Every row gives one point. Two turns around zero, p and q, are shown by what they do to some points. Write where each new point lands after one turn and then the other. Backwards means that the second turn is done in reverse. Each puzzle has new turns, and all numbers are rounded.

Turn p:
12.9, 1.6 -> 6.2, -11.4
-18.0, -21.1 -> -26.2, 9.0
5.1, 19.5 -> 20.0, 2.4
Turn q:
25.5, -5.0 -> -13.3, -22.3
-22.0, 11.5 -> 18.3, 16.8
-3.5, -6.5 -> -4.9, 5.5
Where do these land?
p, then q backwards: -8.1, -18.6 -> 6.2, -19.3
q, then p: -1.0, -7.3 -> 0.8, 7.3
p, then q backwards: 7.2, -8.7 -> 11.1, -1.8
q, then p backwards: 2.0, 34.6 -> 24.3, 24.7

Turn p:
-26.4, 23.8, -10.9 -> 5.2, 3.3, -36.7
4.6, -13.8, -8.7 -> -2.1, -14.8, 8.1
-2.3, -13.9, 13.9 -> -17.1, 3.4, 9.4
24.1, 4.0, 5.7 -> 14.0, 8.1, 19.2
Turn q:
-4.6, -25.7, -6.2 -> 20.3, -15.4, 8.3
-0.6, 16.7, -16.7 -> 2.4, 23.5, -1.3
14.6, 21.6, 0.9 -> -19.8, 16.6, 3.7
-9.4, -12.6, 22.0 -> -3.0, -24.7, -10.6
Where do these land?
q, then p backwards: 12.0, -50.0, -4.7 -> 37.9, -19.3, -29.3
q, then p: 5.4, 11.6, 7.3 -> -4.2, -0.3, -14.1
p, then q: -1.9, 12.4, 7.3 -> -5.0, 13.6, -0.3
p, then q: 0.2, 3.8, -10.2 -> 2.7, -0.8, 10.5
q, then p: 6.1, 15.5, -3.1 -> 3.5, 7.7, -14.7
p, then q: -21.8, 6.8, 3.3 -> 15.5, 16.6, -3.8

Turn p:
6.1, 4.4, -25.5, -4.9 -> -16.7, -11.1, -17.0, 6.3
12.9, -32.1, -14.0, 20.1 -> -9.4, 16.4, 1.1, 37.9
-16.1, 15.3, 8.9, -8.5 -> 6.7, -0.3, -2.8, -24.3
-7.4, -9.1, 14.3, -26.5 -> -13.1, 4.2, 21.6, -19.8
16.0, 16.1, 16.9, 9.1 -> 22.9, -17.0, 7.8, 3.2
-11.5, 5.5, -0.7, 10.7 -> 9.4, 7.7, -10.8, -3.3
Turn q:
12.2, -16.9, 16.1, 14.3 -> -10.7, -13.7, 24.2, 2.9
0.9, -7.2, -11.5, 0.7 -> 12.8, -2.3, 2.2, 3.2
-17.1, -0.8, 2.5, 5.0 -> -1.5, 16.8, 5.0, 3.7
-9.6, 2.4, 11.5, 27.2 -> -9.2, 14.6, 22.9, -12.3
-2.9, 18.4, -12.8, -0.8 -> 8.2, 7.8, -13.5, -14.1
16.6, 4.1, -5.8, -46.5 -> 0.4, -23.3, -40.9, 16.6
Where do these land?
q, then p: 10.6, 2.5, -3.8, 4.2 -> -8.6, 0.7, 8.7, 0.8
q, then p: 8.1, -25.5, -2.3, -15.8 -> 9.6, 14.4, 1.8, 25.9
q, then p: -14.8, -3.1, -10.2, -6.7 -> 8.1, -12.6, -9.5, 8.0
q, then p: -4.0, 14.9, -11.0, 5.1 -> -9.6, -16.2, -0.9, -5.5
p, then q: -4.4, -3.0, -4.0, -0.2 -> 2.0, 4.8, -3.5, -2.4
q, then p: 3.3, -31.6, 4.0, 20.8 -> 25.3, 8.4, 27.1, 3.2
q, then p: 1.2, 45.8, 27.3, -7.4 -> -28.9, 9.6, -26.6, -35.5

Turn p:
7.5, 3.9, 10.6, -2.3, -25.8, -11.4 -> -8.7, -8.6, 18.8, -11.8, -10.5, -15.3
5.7, 11.6, 8.7, 11.5, 24.2, 15.6 -> -10.4, 14.1, -5.1, 2.1, 25.2, 15.2
14.8, -19.3, -27.4, -11.6, -20.9, -12.0 -> 19.3, -7.4, -11.8, -6.4, -17.0, -34.1
11.7, 12.2, 14.3, 16.4, 29.4, -3.4 -> -18.7, 27.9, 1.8, 10.3, 18.5, 7.3
5.2, 15.7, -14.3, 18.0, 15.9, -15.9 -> -17.5, 25.1, -17.6, 1.1, -7.8, -0.2
-18.2, -8.7, 8.7, -11.3, 12.1, 10.0 -> 10.9, -9.6, 3.5, 16.4, 5.8, 18.1
1.4, 11.3, 17.2, -28.4, -12.8, -2.6 -> -14.4, -28.5, 15.1, 8.7, 2.2, -8.8
-16.7, -10.4, -22.2, -3.8, 2.4, 24.2 -> 23.5, -12.2, -22.5, -4.8, 2.2, 15.8
-11.5, -16.5, 4.3, 11.6, -24.5, -4.5 -> 16.2, -0.9, 17.8, -15.5, -18.8, 1.9
Turn q:
21.6, -12.0, 25.4, -8.1, 33.6, 7.5 -> 4.7, -39.5, -5.6, 15.1, -16.7, 19.7
2.7, 19.1, -4.3, 14.4, -16.7, 3.6 -> 9.2, 21.7, -4.7, -2.2, -10.2, -14.3
6.0, 10.7, -20.1, 14.1, -3.8, -20.8 -> -3.6, 4.9, -16.3, -18.3, 2.8, -23.5
-17.5, 5.3, -11.9, -19.4, -11.6, 0.3 -> -16.5, 13.6, 21.2, -5.6, 6.6, -2.3
-5.6, -8.8, 5.6, -5.1, -9.5, -17.6 -> -16.0, 6.1, -9.9, 0.9, 10.9, 7.4
-18.4, -3.7, -2.6, 11.3, 6.9, 26.1 -> 23.7, 0.1, 19.5, 11.5, 11.4, -3.1
-28.6, 13.8, -1.2, 9.1, -9.6, 9.9 -> 5.6, 20.9, 14.9, 15.3, 10.6, -15.7
18.2, -36.1, 15.7, -23.4, 8.4, 5.7 -> -4.4, -23.5, -0.3, -3.4, -0.8, 44.1
21.5, 11.8, -6.5, 7.2, 2.3, -14.7 -> -2.6, -4.4, -18.7, -13.2, -14.6, -12.4
Where do these land?
p, then q backwards: -12.4, 9.5, 16.0, 36.9, 4.7, -25.5 -> 1.0, 13.5, 5.1, -29.5, -36.7, 10.6
q, then p backwards: -1.8, 4.0, -21.0, -13.7, 7.1, 18.1 -> 1.2, -7.8, 19.2, 4.4, -24.0, -0.5
q, then p backwards: 18.0, 7.8, 3.3, -3.8, -5.6, -14.3 -> -4.2, 14.7, -17.2, 5.5, -4.4, -8.2
q, then p backwards: -0.6, -5.9, -10.4, -10.0, -23.8, 6.5 -> -0.5, 1.2, 9.2, 27.5, 0.1, 3.1
p, then q backwards: -6.5, -19.0, 0.7, 1.3, -7.8, 4.0 -> 5.2, -2.0, -4.8, 7.6, 3.0, 19.0
q, then p: -22.6, 5.8, 16.7, 0.3, 11.5, -3.5 -> 1.3, 26.1, 5.6, -3.8, -6.6, 14.0
q, then p: 21.0, -23.4, -23.6, -20.6, -12.7, -7.0 -> 9.5, -38.8, -7.1, 17.5, 14.3, 4.9
p, then q: 4.8, 21.2, 18.5, 9.6, 26.5, 21.7 -> 13.7, -22.1, 26.5, 20.1, 2.9, -17.1
